Each row is a point. Each copy is the shape, with its points in the same order, turned, moved and blurred by noise. Some copies are also mirrored. Which?

Shape, 7 rows:
[[ 2.0  5.5  1.9]
 [ 5.2 -0.5 -4.7]
 [-0.3  0.4 -4.5]
 [ 3.1 -4.6  4.0]
 [-1.4 -1.0  3.4]
 [ 0.9 -7.8  3.5]
 [-4.3  2.0  6.0]]
Copy 1:
[[ 3.1  4.5  3.1]
 [ 3.0  6.7 -6.5]
 [-1.7  4.6 -4.4]
 [ 6.0 -3.0 -4.1]
 [ 1.5 -1.3 -0.2]
 [ 3.5 -5.1 -5.5]
 [ 0.4 -2.0  4.8]]
Copy 1 is: only turned
Copy 2:
[[-5.2 -6.5  1.5]
 [ 4.1 -6.1 -1.6]
 [-0.2 -2.8 -4.4]
 [ 2.0  0.8  5.3]
 [-3.0  1.3  2.1]
 [ 3.1  4.5  3.8]
 [-7.7  1.4  3.0]]
Copy 2 is: mirrored

Shape:
[[  0.8  -4.1 -10.3  -3.9]
 [  0.8   5.1   1.3  -1.4]
 [  0.9   2.0  -1.6  -1.4]
 [  4.5  -0.9  -1.5   4.5]
 [ -4.9   4.2   1.5  -3.8]
 [ -4.4  -5.1   1.3  -0.2]
 [  4.8  -5.4  -1.9  -2.4]]
Copy 1:
[[ 9.2 -1.5  0.4  4.8]
 [-3.3  4.5 -2.5  0.4]
 [ 1.6  2.5 -1.5  1.8]
 [ 2.2 -2.5 -1.0 -5.7]
 [-4.0  5.3  1.6  3.9]
 [ 0.4 -0.4  7.8 -0.8]
 [ 7.7  1.8  1.5 -3.3]]
Copy 1 is: mirrored
Copy 2 (7 x 4):
[[-4.2  9.8  6.6 -4.2]
 [ 0.4 -0.9 -3.3 -3.1]
 [-1.5  2.9 -0.8 -2.4]
 [ 1.7  5.7 -1.6  4.1]
 [-4.2 -4.0  0.1 -4.8]
 [-1.0 -1.0  6.0  2.1]
 [ 4.6  6.6  4.4 -0.8]]
Copy 2 is: mirrored
Copy 3 (7 x 4):
[[  0.1  -2.1   1.2 -11.9]
 [  1.9   4.1  -3.4   1.1]
 [  1.5   1.8  -1.6  -2.2]
 [  3.4   0.1   5.2   0.7]
 [ -3.3   5.8  -5.3  -0.4]
 [ -7.6  -0.3   1.2  -1.0]
 [  0.0  -5.1   1.3  -3.4]]
Copy 3 is: mirrored
Copy 4:
[[  6.4   2.5   3.4 -11.2]
 [  6.2   0.6  -2.5   2.7]
 [  5.8   0.4  -0.6  -0.2]
 [  3.2  -5.9  -3.7  -3.3]
 [  3.3   5.8  -1.0   2.6]
 [ -4.4   1.2   0.0  -2.5]
 [  3.0  -4.4   4.4  -4.3]]
Copy 4 is: only turned
